Each row is a point. The points of each table are mixes of a few directions, plus a little noise. Count the directions of each table, and those that both share. Where both have some left over, give the other angles between the two spaces (their principal angles), to ten degrees, smallest first.

First (4 x 2):
59,18
-42,-13
-31,-10
15,5
Second, 6 rows:
50,-12
-43,9
34,-8
-66,14
18,-4
6,-1
Directions: first 1, second 1, shared 0; angles 30

First, 5 rows:
-15,16,22
31,-59,-23
-13,9,25
-16,66,-24
13,-33,-1
Second, 7 rows:
44,-3,-114
-16,1,40
-6,0,17
-5,2,12
-3,0,9
-13,0,34
-2,0,3
Directions: first 2, second 1, shared 1

First (8 x 6):
-56,17,22,-2,-43,38
27,-14,-1,-2,21,-14
76,-8,34,18,52,-46
7,-14,-39,-10,9,-6
27,-18,15,-4,21,-9
-19,-12,14,-13,-12,22
-24,58,-77,28,-25,-21
-37,-8,32,-14,-25,37
Second:
-27,-2,-27,-22,-27,27
76,-37,-22,-23,45,-27
33,-11,-2,-3,20,-16
23,58,-4,28,-9,-26
-69,-8,48,21,-12,23
16,30,-5,14,-5,-15
-53,-32,12,-14,-13,35
Directions: first 3, second 3, shared 2; angles 40

First, 7 rows:
-20,27,-10,-11,-7,-6,11,-12
29,4,-7,11,-7,-22,28,-43
7,-66,21,11,29,49,-27,16
-6,-4,3,-2,2,7,-9,13
-26,-37,2,-7,29,58,10,-47
-12,26,9,-6,-17,-23,-49,103
27,51,-19,6,-30,-63,35,-31
Second, 8 rows:
-45,17,31,22,-2,34,-10,-10
-14,-28,-3,-2,-2,-12,-22,-19
39,-83,-99,-3,-73,17,26,62
-2,-14,24,16,-22,-20,21,-20
16,23,-10,-36,41,-12,-13,12
9,60,21,30,32,33,-13,-16
-15,37,41,-34,33,-24,13,2
12,-13,-5,4,-5,-14,-1,-11
Directions: first 3, second 5, shared 1; angles 60, 70

First (8 x 11):
-23,-29,15,4,-22,-22,0,-33,12,-32,-2
35,39,5,-20,2,25,39,86,12,3,30
-18,-20,-14,14,19,-10,-44,-67,-22,20,-30
-15,-20,27,-4,-39,-18,29,8,28,-50,19
44,56,-12,-14,12,35,38,98,0,29,27
1,-13,29,-21,1,-1,-2,2,17,-32,9
-6,-18,6,-6,25,-1,-38,-45,-9,3,-19
-16,6,-57,46,3,-9,-22,-48,-40,60,-33
Second (10 x 11):
24,-8,21,-9,24,12,-16,-23,16,-12,1
11,36,40,10,3,-40,-31,64,-6,36,-71
-24,-15,-39,1,-19,15,30,-19,-8,-13,41
3,-13,-6,-6,6,16,5,-24,6,-15,21
-25,-23,-47,-1,-19,23,35,-35,-6,-22,57
-10,16,3,8,-13,-21,-2,36,-11,20,-25
-41,-24,-66,2,-34,23,50,-29,-15,-20,69
-19,24,-3,14,-24,-32,1,54,-18,30,-34
4,-3,3,-3,4,3,-1,-6,4,-3,2
77,9,94,-18,73,0,-71,-15,39,-2,-60
Directions: first 3, second 2, shared 0; angles 30, 70

First:
20,28,1,20,-25,18,7,11,-17,-16,-17,-20
31,32,6,20,-37,22,13,15,-27,-27,-20,-30
-1,7,-4,7,-1,3,-1,1,2,3,-4,1
29,-61,48,-63,-11,-25,22,-6,-35,-47,35,-25
-104,-17,-62,14,98,-27,-52,-30,99,112,13,96
-9,-53,18,-45,22,-29,1,-14,4,-2,31,10
15,18,2,12,-18,12,6,8,-13,-13,-11,-15
24,29,3,20,-30,19,10,13,-21,-20,-18,-24
4,20,-7,17,-8,11,0,5,-1,1,-12,-4
-10,-4,-5,-1,10,-4,-5,-3,9,10,3,9
Second:
30,11,-7,21,22,-45,29,15,-17,22,16,5
-99,-10,9,-14,-18,40,16,26,-32,13,6,15
-75,-40,28,14,-6,10,-4,48,-50,55,-17,22
84,23,-49,-20,9,-1,-17,-20,45,-22,36,13
-51,-4,11,1,-10,35,15,-33,-17,-23,-9,-15
61,4,-1,17,14,20,-24,-30,16,-33,22,22
51,-11,-32,-2,8,-31,-9,-15,9,29,-15,-18
0,27,41,-17,-20,-28,-6,9,46,-41,-40,-43
Directions: first 2, second 6, shared 0; angles 60, 90

First, 9 rows:
29,17,15,21,-29,-23,-8,-10,-5,-25,9,14,11,18
-13,2,-27,-24,-12,36,36,6,94,-10,22,-28,-4,-15
16,15,-4,2,-31,4,16,-5,56,-28,22,-6,6,5
-31,-26,2,-9,53,1,-20,10,-80,46,-34,4,-13,-14
18,18,-8,0,-40,9,24,-5,81,-34,29,-11,8,6
34,18,22,29,-28,-34,-17,-12,-25,-26,6,22,13,24
-34,-25,-5,-15,48,10,-12,11,-54,43,-28,-3,-14,-18
32,22,7,16,-44,-13,7,-11,40,-37,23,5,12,17
-53,-41,-2,-19,81,9,-25,17,-107,71,-49,2,-21,-26
Second:
9,30,31,-36,26,9,8,7,4,24,4,2,16,15
-31,-11,3,95,-8,3,-11,22,30,-5,3,-14,-42,25
0,60,6,-9,66,22,35,-28,-24,-11,8,-31,11,70
-6,-5,8,29,-21,1,20,25,-5,26,20,-22,-12,17
21,-30,-29,-36,-18,-3,-1,-21,-28,-31,-17,-12,31,-33
-9,52,12,14,-10,29,5,24,8,34,-21,42,7,-24
-23,-9,-27,39,-30,-22,3,-1,2,13,27,33,-48,-7
39,-86,-4,-96,-5,-38,-58,-29,13,-50,-24,2,36,-63
Directions: first 2, second 6, shared 0; angles 80, 80

First:
21,9,0,-19,42,10,-2,-16,-19,29,-12,21,22,3,-12,-12,-17,10,-38,-38
-35,27,0,-35,-8,-26,23,23,9,-19,-22,-31,-25,-2,39,-16,-13,-13,15,-14
7,33,-6,-31,21,-35,12,-9,12,-2,0,-4,28,-3,2,-23,-28,-3,-24,-15
1,-4,23,13,-28,7,10,11,-10,1,-15,-13,-31,0,13,-10,33,2,22,-2
44,-22,-9,-15,0,19,25,17,-6,34,3,11,9,-14,3,13,22,11,-34,-6
-73,-58,-84,67,22,58,-106,-28,29,-38,49,-7,24,5,-14,67,-33,-52,28,49
-18,-43,-43,26,-14,42,-27,12,11,-1,13,-22,-8,-11,23,31,23,-31,10,17
-9,13,14,21,39,28,-44,-38,-34,16,-26,2,1,13,-8,-33,-2,-9,-3,-49
-3,21,64,5,-55,-44,41,16,2,-32,-5,6,-41,11,-12,-9,15,34,50,36
22,19,42,-39,-2,-43,54,15,-1,-5,7,51,2,10,-38,16,-34,56,-8,22
45,5,3,6,-18,-13,13,-4,9,14,7,-13,19,-13,3,-25,33,-2,-15,1
Second:
-12,19,5,0,-24,17,-7,-18,8,-20,5,-31,-17,-13,9,-18,13,-22,22,-22
22,-1,-4,-32,-4,-34,44,22,8,4,11,4,25,-18,6,8,6,-10,-18,7
40,1,0,4,-54,-25,35,18,29,12,15,-17,-8,-7,2,-17,21,39,-16,30
-6,14,5,24,-7,41,-39,-26,2,-15,-8,-21,-25,7,8,-15,11,-6,25,-11
25,3,1,-17,-22,-20,36,21,8,-4,-1,-30,9,-26,35,-10,46,-40,7,0
34,11,6,20,-57,9,6,4,23,-6,-4,-53,-26,-14,37,-33,61,-10,21,11
-75,-18,-9,-22,92,-8,-23,-17,-40,12,9,94,32,33,-79,53,-121,36,-36,-21
52,17,0,0,14,39,-24,-14,16,-12,-8,-5,3,4,21,1,19,-4,8,12
-11,-34,-2,35,21,-7,-17,20,-26,26,-27,16,-3,22,7,7,10,8,-2,19
-69,-12,-3,-10,42,-11,-10,-10,-29,4,6,42,11,13,-45,23,-67,8,-12,-26
Directions: first 6, second 5, shared 2; angles 50, 60, 70

First (11 x 24):
-70,-3,-14,-20,56,-40,43,43,-23,25,38,-54,-33,12,-23,-15,2,-3,8,4,-46,-22,-48,-8
-2,61,-20,10,7,-7,-10,6,-29,20,19,-3,-22,-14,-35,56,-5,1,1,12,-40,-17,-17,23
17,51,0,21,-21,82,-18,-31,-20,10,33,54,0,-71,21,26,27,37,23,-33,13,68,45,37
35,11,-4,7,-21,-29,-24,-7,9,-10,-32,0,6,26,-22,31,-21,-19,-19,27,-3,-38,-7,-3
19,33,-14,9,-7,-23,-16,2,-10,4,-11,-5,-9,11,-31,44,-16,-12,-11,21,-21,-34,-15,10
-6,-121,39,-27,-7,-18,22,0,56,-37,-45,-11,40,50,58,-104,1,-14,-9,-9,62,8,16,-52
-45,-48,9,-21,30,-6,35,20,7,0,15,-24,-2,8,22,-56,11,4,8,-17,6,13,-9,-21
53,-20,11,8,-39,-7,-31,-23,27,-27,-49,21,28,23,9,4,-15,-15,-18,15,32,-16,19,-10
18,22,-9,6,-6,-16,-15,-1,-3,1,-12,-2,-3,10,-20,29,-13,-10,-8,15,-11,-25,-10,6
-16,15,-3,1,10,27,10,0,-14,12,25,7,-9,-27,7,-1,14,16,14,-17,-5,27,5,11
-2,2,6,2,-5,36,1,-11,-3,1,14,18,4,-27,19,-9,15,17,11,-21,13,36,20,7
Second:
13,-34,19,0,-17,32,0,-18,19,-16,-10,27,21,-11,38,-34,12,10,7,-19,43,35,34,-7
12,-35,20,-1,-17,32,-2,-19,18,-14,-9,24,23,-11,38,-37,12,10,5,-19,41,35,32,-7
-18,51,-28,2,29,-50,3,26,-28,25,14,-38,-33,17,-58,55,-18,-16,-8,30,-62,-55,-50,10
-13,38,-21,2,22,-36,1,22,-22,18,13,-28,-25,14,-45,41,-14,-13,-5,22,-44,-41,-37,8
1,3,0,0,0,-1,1,0,-1,1,1,-1,0,0,0,0,0,-1,1,2,-1,-1,-2,0
16,-40,24,0,-20,42,-3,-22,24,-18,-14,31,27,-14,48,-44,14,14,7,-25,48,46,39,-9
-20,53,-31,2,28,-51,3,29,-30,23,15,-40,-35,18,-60,57,-19,-18,-8,30,-62,-57,-50,12
13,-34,20,-1,-18,32,-2,-18,21,-17,-12,25,22,-13,41,-37,12,11,5,-20,42,38,32,-6
Directions: first 3, second 1, shared 1
